Every row gives one point. To make a cloud, some directions were put in groups of two or more. Within a group, all points are equally far from the middle, so they leave a hole (a ring in 2 directions, a hollow ball in 3). The other directions are filled evenly. Then the cloud was stretched, turned, moved and blurred a little. Count the holes, and give their numbers of directions, smallest first.

Cloud (13 x 2):
[[ 5.7 -1.3]
 [ 3.4 -1.7]
 [ 2.3  3.9]
 [-0.8  1.3]
 [-6.6 -1.8]
 [-2.0  6.4]
 [-1.5 -7.2]
 [ 2.2  1.2]
 [ 4.7 -2.4]
 [-5.3 -2.7]
 [ 1.8 -4.3]
 [ 2.5 -5.6]
 [ 4.5 -1.7]]
Holes: 0

Cloud, 19 rows:
[[ 5.1  4.9  1.9]
 [-0.9 -5.1 -5.6]
 [ 5.0 -2.0 -0.7]
 [ 1.1  8.4 -0.8]
 [ 2.6 -1.6 -5.8]
 [-1.0  1.3  3.6]
 [ 4.4  4.1  3.4]
 [ 3.4  7.6 -1.3]
 [ 3.0 -0.8  3.7]
 [ 5.3  5.0  0.9]
 [ 2.2 -5.8  0.5]
 [ 1.7  5.6  4.4]
 [ 3.8  6.7 -2.2]
 [-1.2 -2.7  2.4]
 [ 3.1 -4.5  1.0]
 [-1.5  2.8  3.0]
 [-1.9 -1.0 -5.5]
 [-0.6  2.3 -5.7]
 [-0.8 -2.8 -6.3]]
Holes: 1 (3)

Cloud, 27 rows:
[[-8.1 -0.2 -3.2  0.1]
 [-5.6  2.8 -1.4  0.3]
 [ 2.2 -5.3  0.3 -0.8]
 [ 6.6 -0.6 -7.6  0.6]
 [ 6.6 -0.6 -1.4  3.6]
 [-1.6 -3.4  3.1 -0.3]
 [ 7.9  2.0  2.5 -0.1]
 [ 2.2  2.2 -5.3 -1.8]
 [-1.0 -0.1  3.6 -5.0]
 [-3.6  3.3 -2.1  0.6]
 [-5.5 -3.1 -2.4 -6.6]
 [-0.3  4.2  1.8 -8.7]
 [ 4.0 -0.1  3.0 -0.3]
 [-3.3 -2.9  4.7  2.5]
 [-2.1 -6.1 -1.1  0.7]
 [-1.7  1.0 -5.4 -1.5]
 [ 1.1 -3.9 -1.4 -5.4]
 [ 6.1  1.4 -4.4 -4.1]
 [ 1.8  5.6 -5.4 -4.0]
 [ 2.3  5.2 -1.9 -2.1]
 [-2.7  0.1 -0.4  2.6]
 [-3.8  4.9 -4.5 -5.4]
 [ 2.5  4.7  4.2 -1.0]
 [ 0.2  7.1 -2.0 -4.0]
 [-4.3 -0.6 -1.5 -7.8]
 [-5.3  1.9  4.8  1.2]
 [-5.2  2.9 -2.5 -5.9]]
Holes: 0

Cloud:
[[ 2.1  4.1  1.8 -1.9 -1.1 -2.8]
 [ 8.8 -1.9 -1.9  4.5 -1.1 -1.4]
 [-5.5 -0.1 -0.7  1.0  0.8 -8.1]
 [ 4.1  0.9 -4.9  3.8 -3.8  3.5]
 [ 0.6 -1.7  2.1  6.8  3.0 -7.4]
 [ 5.2  1.9  1.2  6.7  1.2 -2.2]
 [-3.6  1.8  1.1 -1.4  2.4 -6.7]
 [ 1.5 -4.9  3.4  3.6  5.9 -4.4]
 [ 1.2  3.2 -1.4  5.7 -1.4  1.8]
 [ 2.0 -2.2 -8.1  4.1 -2.7  1.7]
 [-8.5 -2.4 -1.4  0.7  3.5 -5.5]
 [ 7.3  1.6 -3.7  1.0  0.0 -1.7]
 [ 2.1  0.3 -6.3 -4.6 -0.3 -2.1]
 [-6.5  2.2 -2.7 -1.3  3.1  0.7]
 [-1.9 -0.2 -3.1 -0.8  4.3  4.4]
 [ 1.2 -4.6 -4.3 -0.8 -0.9 -5.2]
 [-4.8 -5.9 -3.9  3.7  5.1 -3.0]
 [-2.8 -6.2 -5.4 -1.2  0.0  0.1]
 [ 1.0 -5.5  2.8 -1.2  5.1 -3.7]
 [ 2.8 -5.0 -6.1  2.9 -0.2 -5.0]
 [ 4.8 -1.3 -5.2  3.5 -3.3  4.0]
 [ 0.2 -2.4 -7.8 -3.4  5.1  0.9]
 [ 0.9  0.0  3.4  4.9 -3.4 -2.3]
 [-0.1 -2.6 -8.1  5.2 -2.3 -2.9]
 [ 1.4  0.5 -2.9 -6.3 -3.5  5.5]
 [ 1.7 -3.8 -2.2 -6.1  1.9 -2.7]
 [-2.8 -5.4 -5.0  4.6  5.2 -0.5]
 [ 2.9 -3.8  1.0 -2.7 -3.2  2.2]
 [-2.2 -1.4  2.1  6.6  1.1 -0.5]
 [ 7.4 -4.4 -0.3  2.3 -1.5  0.4]
 [-1.4  1.3 -4.6  7.2 -1.5 -0.2]
 [ 0.0 -0.1  1.3  1.2 -6.1 -0.2]
 [ 3.5 -5.0 -0.3  5.1  7.9 -3.9]
 [ 1.2  4.6  0.2  2.7 -1.2  2.3]
 [ 7.6 -5.8 -4.0  2.8  3.3 -2.2]
 [ 2.1 -5.2 -8.6  3.4  0.2 -2.9]
 [ 3.0  1.5 -3.7 -4.4 -3.6  5.8]
 [ 3.8 -2.0 -0.3  3.2 -5.0  0.7]
 [ 3.8 -5.4 -8.7  3.1  2.3 -2.3]
 [-3.6  1.6 -1.3 -2.3 -6.4  0.6]
 [-6.8 -3.8 -1.3 -0.8  5.1 -5.5]
 [ 0.1 -7.0 -1.4  0.2  5.7 -4.9]
 [-0.9 -0.4 -1.7  4.2  4.2  3.1]
 [ 5.6  0.4 -1.8  5.4 -3.7  1.8]
 [-1.5 -1.4 -4.4  1.8  4.9  3.5]
 [-2.8 -7.1 -4.0  0.0  4.8 -4.1]
 [-1.1  3.3  0.7 -1.4  1.8 -5.3]
 [-3.0 -3.6 -5.1  5.4  5.7 -0.5]
 [-4.3 -4.8 -4.9 -5.2  2.1 -1.2]
 [-7.4  2.7 -3.1 -1.4  2.1 -3.2]
 [-2.7  1.9 -1.0 -1.0  5.6 -4.7]
 [ 1.5 -0.4 -1.3  0.4  8.3 -2.7]
 [ 6.7 -1.4 -3.0 -4.5  3.2  0.7]]
Holes: 3 (2, 2, 2)

Cloud:
[[ -1.7   5.3   2.5  -1.7  -2.1   0.2   5.6   0.9]
 [ -2.6   4.7   2.6   1.1   3.5  -3.2   3.9   0.6]
 [  1.0   2.3   8.3  -5.2   7.1   7.3  -3.7   5.8]
 [ -5.8  -0.4  -0.3   0.9   2.6  -4.2  -0.7  -3.8]
 [ -1.2   4.9  -4.9   0.1   5.0  -6.7  -0.2   0.6]
 [ -4.6   5.2   0.5   0.3   5.1   1.3   3.8  -1.6]
 [ -3.2   1.0   2.8 -11.0   3.2   3.7  -3.0   0.0]
 [ -5.3   5.4   3.7   0.8   1.2  -3.9  -3.3  -1.4]
 [  0.5  -0.1  -1.5  -2.1  -0.3   4.8  -2.1   4.6]
 [ -3.2  -5.3   3.5  -3.3  -2.6   5.6  -0.2  -1.3]
 [  1.1  -5.9  -0.3  -5.9   1.5   5.4   4.6   3.9]
 [ -1.5  -3.9  -3.0   1.6   5.5   3.4   6.3  -5.1]
 [ -2.8  -1.6  -3.7   1.5   5.0  -0.4   2.2  -6.7]
 [ -2.1   2.4   4.5   1.0  -2.5  -0.6   2.6   2.3]
 [ -5.0   1.2  -3.6  -4.7  -0.3  -2.3  -0.2  -5.5]
 [ -3.8  -3.6   2.7   0.3  -2.4   3.1   1.2   3.4]
 [  0.6  -2.4  -1.2  -1.1   5.4  -3.4   7.2   1.5]
 [ -1.5  -0.8   8.5  -4.4   3.0   6.3  -3.4   7.5]
 [ -4.6   7.0   4.1  -7.9   0.2  -2.5  -4.0   0.4]
 [  2.7  -1.8   2.4   5.5   3.9   1.4   5.0   1.3]
 [  2.2  -5.5   1.6  -5.0   4.4   0.8  -1.3  -4.0]
 [ -7.5  -3.3  -2.5  -4.6   2.1  -0.3   1.1  -2.3]
 [  3.5  -5.4   5.0  -6.6   3.3   2.6   2.5   5.5]
 [ -4.7  -2.4   2.6   1.5   5.3   4.1  -1.3  -4.2]
 [ -2.6   0.0   1.4   1.0  -1.6  -3.1   7.0  -2.0]
 [ -5.3   7.6   3.1  -5.2   4.2  -5.3  -6.2   0.5]
 [  1.9  -1.5  -3.1   2.9   5.0   4.0   8.0  -4.7]
 [ -3.8   5.7   0.7  -4.8   4.2  -3.5  -6.4  -3.6]
 [  1.7   0.0   2.7  -3.1  -3.2   0.9  -1.0   3.5]
 [ -1.8  -2.9   1.1  -0.9  -2.3   2.7   3.1   6.5]
 [ -2.7  -5.5   1.9  -7.9  -0.1   3.1  -2.8  -1.1]
 [  1.5  -3.7  -2.1   4.6   6.4   0.5   1.0  -3.8]
 [ -4.5   0.0  -0.5  -9.6  -1.2   1.8  -3.2   0.8]
 [ -2.7  -3.4   1.9  -8.2   6.8   2.2  -3.7  -2.7]
 [ -2.4   2.1   2.3  -1.7   4.3  -1.3   5.6   1.4]
 [ -4.2   4.7  -0.7   2.0   4.6  -1.9  -4.9  -2.0]
 [ -0.4   3.5   8.2   0.6   2.0   4.5  -3.2   1.4]
 [ -3.3   2.5   6.9  -2.1   5.1  -3.8  -1.0   4.2]
 [  1.6  -4.9  -3.9  -3.1   4.5  -4.0   0.1  -4.3]
 [ -3.2  -5.2  -4.0  -4.0   0.1   4.3   2.1   2.9]
 [ -8.5   3.5  -4.6   0.4   1.0  -1.2  -1.6  -2.6]
 [  0.5   4.0   6.8  -4.0   5.5   6.6  -1.9  -2.5]
 [  0.0  -4.8  -3.8  -2.9   5.1   0.0   2.5  -5.1]
 [ -4.1  -1.8  -5.1  -1.2   4.3   0.2  -1.9  -3.4]
 [ -5.4  -1.3  -0.5  -2.0   3.0  -5.7  -2.5  -1.9]
 [  0.1   3.8  -1.7  -2.2  -2.6   1.9  -0.1  -2.1]
 [ -5.8   4.9  -2.6  -0.4   2.6   1.1  -4.5  -1.5]
 [ -3.5   4.5  -1.9   1.6   3.2   5.7   2.0   0.2]
 [  1.5   1.4   0.4  -4.3   6.8   5.8  -4.1  -1.6]
 [  0.9  -8.4  -2.0   2.3   1.0   6.5   7.0   0.5]
 [ -0.3  -0.4   5.2  -3.3   3.1   9.3  -4.1  -2.7]
 [  4.4   1.0   0.2  -2.9  -1.0  -1.8   4.2   0.4]
 [ -0.9  -4.5   6.0  -6.4   1.1   3.8  -4.5   6.2]
 [ -3.8  -0.5  -3.1   1.9   2.0  -1.7  -0.9  -5.7]
 [ -2.1  -5.9   4.4  -8.1  -1.4   6.8   0.0   0.5]
 [  2.8   0.9   7.4  -5.2   0.8   3.4   1.3   4.7]
 [ -2.3  -5.8  -2.3  -0.9   2.9  -4.2   3.4  -1.4]
 [ -7.3  -3.1   1.6  -5.3  -2.1  -1.6  -1.9  -0.7]
 [ -5.2  -2.2   3.2  -2.7   2.9   1.5  -7.8  -1.5]
 [ -2.9   5.0   0.2  -1.4   3.2  -1.9  -7.3  -2.9]
 [ -6.7   5.8   0.4  -7.0   2.4  -2.9  -3.1  -0.7]
 [ -3.6   0.2  -0.6   4.7   1.9   3.3  -0.5  -1.7]
 [  2.3  -1.4   6.7  -8.6   6.0   8.1  -2.1   2.6]
 [ -5.3   1.8   2.5   1.9   6.9   2.9   0.2  -4.2]
 [ -3.9   1.9  -4.3   3.3   4.8  -4.0   4.8  -2.1]
 [  1.6   0.0  -5.2  -1.9   1.8   0.0  -4.7   0.9]
 [ -2.8  -1.1  -1.0  -1.4   7.7   2.3   2.4   0.0]
 [ -1.4  -1.8   1.1 -10.1   3.3  -2.3  -4.7   2.9]
 [  4.8   4.8  -2.8  -0.3   2.7   0.5  -1.2   2.1]
 [ -1.7   2.1   0.8  -8.5   0.2   0.9   1.1   3.6]
 [ -5.8  -4.9   4.0  -7.1  -0.9   5.7  -4.4   1.1]
 [ -3.4   6.3   0.8  -1.0  -4.2   3.0   0.2   2.4]
 [  3.8  -1.6  -0.8  -2.5   1.8   5.2   1.0  -3.4]
 [ -1.7  -1.0   6.2   2.1   2.0   6.2   5.4   1.2]
 [  0.3  -5.7  -0.5  -2.6   6.0   6.3  -0.4  -2.9]]
Holes: 1 (6)

Cloud, 106 rows:
[[  0.5  -0.4  -6.5  -1.2   2.4   3.5   1.9   1.5   6.1]
 [  0.7   2.4  -3.3  -1.2  -3.5  -4.7   3.8  -5.6   1.7]
 [  4.0  -5.8  -1.4   0.5  -1.2   0.0   6.7   4.2   3.7]
 [  1.2  -2.1  -0.9   1.7   2.4  -6.9   4.0   1.5  -0.8]
 [ -4.5  -6.6   1.6  -4.2  -1.4   0.7   6.9  -1.6  -1.5]
 [  3.2  -2.4  -7.9   2.5  -4.4   0.7  -3.2  -3.3   2.4]
 [  0.7  -8.7   0.3   2.2   4.4   1.8   0.3  -6.1   0.8]
 [ -6.4  -3.7  -2.4   0.8  -3.0  -3.7   6.1  -5.2  -4.0]
 [  2.1  -3.0   6.8   2.2  -5.4   2.7   4.1   1.4  -3.3]
 [ -1.1  -2.3 -10.5  -0.2   4.0   1.0  -3.8  -3.4   2.5]
 [  2.8   3.8  -3.3   5.7  -0.3   4.9  -1.1  -3.3  -0.6]
 [  0.2  -1.8   1.9  -2.9   3.8   2.7   0.4  -8.0  -4.1]
 [  0.8  -1.9  -1.0  -1.5   4.3  -1.5  -0.3   5.5   1.1]
 [ -1.3  -8.7  -0.2   1.7   5.4   4.8   0.0   3.6  -0.3]
 [  4.5  -4.5   2.0  -1.4   2.3   5.7  -7.3   1.6   2.9]
 [ -4.8   0.5  -4.4  -3.8  -0.4   5.1   2.2  -3.2  -6.4]
 [ -7.7   0.7  -1.5   1.7   2.5  -0.7   5.0   4.6  -4.2]
 [ -3.0  -3.6   0.6   2.9   4.8   4.8  -3.5   3.4   3.0]
 [  3.8  -5.4  -1.1  -1.6  -3.1   3.0   5.9  -1.2   6.2]
 [  5.9  -0.7  -2.0   1.4  -5.0   4.5  -0.9  -5.2  -1.6]
 [  1.6  -0.7  -1.8  -2.8  -0.7  -0.1   8.0  -0.3   3.2]
 [  4.1  -0.7  -1.5  -2.3  -0.4  -2.1  -3.6   3.1   4.0]
 [ -4.9   2.5  -1.4   2.8   6.9   3.6   3.8  -1.7  -5.6]
 [  2.3   4.1  -4.4   1.3   6.1   3.3  -3.3  -6.2   3.8]
 [ -3.8  -9.1   4.4   3.3  -2.4  -0.2  -2.0   2.4  -1.7]
 [ -4.3  -3.6  -3.5   0.5   4.4  -2.7  -7.9   0.6   1.9]
 [  6.0  -4.1  -3.5   0.5  -5.9   5.9   1.7  -3.4   0.2]
 [  4.0   6.2  -4.9   2.5   0.6  -2.9  -1.5  -5.2   4.8]
 [ -3.4  -3.0  -7.7  -0.5   3.4   6.2  -1.8   0.0   0.2]
 [  2.2  -3.0  -0.8   3.1   7.0   4.0   1.4  -3.3   2.9]
 [ -3.1   0.3  -2.3   3.7   1.3  -3.1  -4.2   0.8  -4.6]
 [  3.1  -4.2  -4.6  -0.5  -5.6  -2.3  -1.3  -4.4   4.1]
 [ -2.6  -9.9   0.2   0.1   3.5   5.0   3.8  -1.6  -2.1]
 [  7.5  -8.0   0.7   0.8  -3.1   3.2   0.9   3.6   5.4]
 [  1.4  -9.3   1.9   1.3   2.6   2.3  -0.3  -5.5  -2.1]
 [ -1.6  -4.0  -3.9   4.3  -1.7  -5.6   9.8  -1.1  -0.1]
 [  6.0  -5.4   4.2  -1.6  -4.8   4.9  -3.0   0.2   2.2]
 [  1.5  -6.0  -1.0   3.3  -6.6  -4.3   7.0  -0.7  -0.4]
 [  4.5  -1.5  -3.5   2.0   2.9   5.0  -7.7   0.6  -1.1]
 [ -2.2  -5.8  -6.0   2.0   7.1  -3.6   1.5  -2.2   1.5]
 [ -3.3  -3.2  -7.2   0.8   5.4   0.7  -5.1  -5.8   4.1]
 [  0.5   6.9  -5.0  -0.3   0.1   3.5   4.4   0.1   1.2]
 [  9.2  -2.9  -0.3  -2.0  -0.1   5.1  -2.5  -4.1   3.4]
 [  7.8   0.2  -7.1   3.3   1.2   2.6  -5.9  -2.5   5.8]
 [  0.2  -5.1  -1.1   1.9  -6.2  -3.2   7.0  -5.1   3.7]
 [ -1.8  -3.9   1.4   0.6   5.7  -3.0   3.3  -6.6  -3.7]
 [ -3.7  -0.3  -3.5  -5.2   2.7   0.6  -1.8   1.5   1.2]
 [  4.0   0.8  -6.1   4.6   5.3  -0.9   1.1   1.2  -1.7]
 [  1.5  -2.3   4.4   6.0  -5.0   2.8   4.1   2.8   0.6]
 [  3.1  -4.1  -6.4   0.5   1.4   0.3   8.5  -5.1   1.4]
 [ -2.0  -3.3  -3.1   2.3   1.2   4.3   9.7  -0.8   1.8]
 [  3.3  -0.1   1.4  -4.3   0.7   2.7  -4.0   2.6  -2.9]
 [ -0.1   0.3  -0.9  -0.4  -3.5  -2.2   0.8  -9.2   2.6]
 [ -1.2  -1.4  -3.2  -4.0   6.9   4.3  -5.5  -0.9  -3.3]
 [ -0.2  -3.5  -9.8   4.9   0.7   2.1   3.1  -0.9   0.4]
 [ -1.9  -0.8  -3.4  -4.7   7.8   2.0   2.2  -2.2  -3.5]
 [  2.1   4.8   3.7   0.4  -0.2   3.2   0.5   0.9  -2.7]
 [  1.1  -6.0  -3.2  -0.1  -3.7  -3.9   5.2  -4.1  -2.7]
 [  1.8   1.9  -0.6   1.9  -5.1  -3.5   5.0  -7.3   0.6]
 [  0.7  -1.6   0.3   2.6  -3.3   4.9  -4.9   0.5   7.1]
 [ -5.5  -8.9  -1.9   4.6   3.3  -3.3   1.8   1.8   2.6]
 [ -5.3  -5.5  -1.5   3.6  -0.6  -2.1   8.3   4.6  -1.2]
 [  4.3   4.2  -4.7   5.2  -2.0   3.5   2.2  -2.0  -2.1]
 [  0.6   0.9  -0.9   2.3   2.2  -0.3  -8.8  -4.4   0.1]
 [ -1.7   1.3  -9.9   5.7   1.2   1.6   5.0  -2.7   0.5]
 [  0.4  -3.2   1.4  -5.6   2.1   3.5  -4.2   1.6  -4.2]
 [ -0.8  -1.8   7.8   1.0  -0.1  -0.3   5.1   1.6  -4.9]
 [ -1.7  -6.4  -0.2  -0.1   6.1   0.5   6.8  -3.4  -6.1]
 [  1.7   4.6  -5.4   2.8  -4.4  -0.2   1.2  -6.2  -0.7]
 [  5.1  -2.4  -7.0  -2.0  -2.6   1.6  -2.6  -4.7   0.3]
 [ -4.4   1.6   1.5   1.3   5.4  -1.9  -4.3   2.7   0.1]
 [  1.9  -0.2   1.2  -4.0   0.8   3.8  -4.3   2.3  -4.8]
 [  1.0  -1.8   2.5   4.4  -0.8   1.7   3.2  -5.7  -5.7]
 [ -0.4   2.0   1.0   1.6  -7.1   4.0   1.9  -0.8   1.2]
 [  3.9  -3.2   4.8   2.1  -2.0  -5.0   4.4   0.5  -0.2]
 [ -3.5   0.4  -9.7   2.1   3.9  -1.7  -3.1  -3.7   5.7]
 [ -3.5  -5.9   2.7   3.0  -1.2   0.1  -7.0  -0.3   1.6]
 [  4.4   0.4  -4.4   2.4  -4.7   7.0  -0.1   0.3   0.3]
 [  0.2  -3.2  -4.1  -2.4  -0.5  -1.4  -4.9   3.2   3.9]
 [  2.9  -2.8   4.8   0.7   4.2   2.9   4.3  -0.6   0.4]
 [ -0.9  -6.6  -2.4   1.2   0.0   1.9   8.1  -0.8  -8.3]
 [  4.0   4.1  -2.3   4.0   5.8   2.0  -2.4  -1.4  -1.5]
 [ -5.1  -1.1  -2.7  -1.5   6.0  -4.1  -4.3  -3.3   1.7]
 [ -6.1  -2.5   3.6  -0.4  -1.6  -2.0  -1.1  -4.9  -1.9]
 [  5.5   3.9  -3.3  -0.7  -2.1   5.9  -3.4  -4.5   0.4]
 [  6.6  -3.2  -5.6   0.3  -4.0   1.0  -3.3  -5.6   3.7]
 [  0.8  -2.7  -9.7   1.6  -2.0   1.3  -2.9  -3.3   1.8]
 [ -1.8   1.3  -6.3  -3.4   5.5   3.5  -1.4   2.2  -1.5]
 [  6.1  -9.3  -3.0   1.3   0.3   4.5  -0.2   1.8  -0.2]
 [  2.6  -0.9   2.2   4.5   3.3  -2.3  -1.2   4.6   4.1]
 [  1.7  -1.4   3.2   3.4  -1.1  -4.0   2.3  -3.4  -5.4]
 [  6.7  -5.0  -8.3   2.2   0.4   0.6  -0.1  -2.9   5.9]
 [ -6.2  -0.2   1.0   0.0   3.9  -5.4   4.1  -5.1  -1.5]
 [  0.0   0.9  -9.1   1.3   0.5   2.6  -1.8  -0.7  -3.6]
 [ -6.8   0.1  -1.1   1.6   5.7   1.4  -2.1   4.0   0.3]
 [  3.7  -2.4  -3.7   2.1   1.4   6.9  -0.1  -1.8   7.7]
 [  0.9   2.1  -2.6   3.6  -5.3   3.6   4.7   3.5   0.4]
 [ -1.1   2.9  -4.9  -2.7  -1.7   2.7   5.1  -8.2  -4.1]
 [  1.0  -9.0   3.0  -2.2   2.1  -1.2   1.1   3.7   0.5]
 [ -6.7  -0.4  -0.6   4.9  -0.9  -1.0   1.2  -6.0  -2.8]
 [ -2.0  -5.6  -0.4  -2.7   3.2  -1.6  -5.9   2.9   2.2]
 [  6.8  -5.4   4.7   0.3   0.6   2.8   5.2   0.4  -1.5]
 [  0.8  -1.2  -3.4   0.7   6.2   2.7   0.4   5.7  -1.6]
 [  4.1  -6.4   0.7   5.2  -4.6  -0.1  -5.7   1.4   6.4]
 [ -1.4  -7.5  -5.9   2.2  -4.2  -1.7   2.6  -3.7   1.0]
 [ -1.7   2.0   3.5   1.6   0.0   5.6   2.4  -2.3  -5.8]]
Holes: 3 (2, 3, 4)
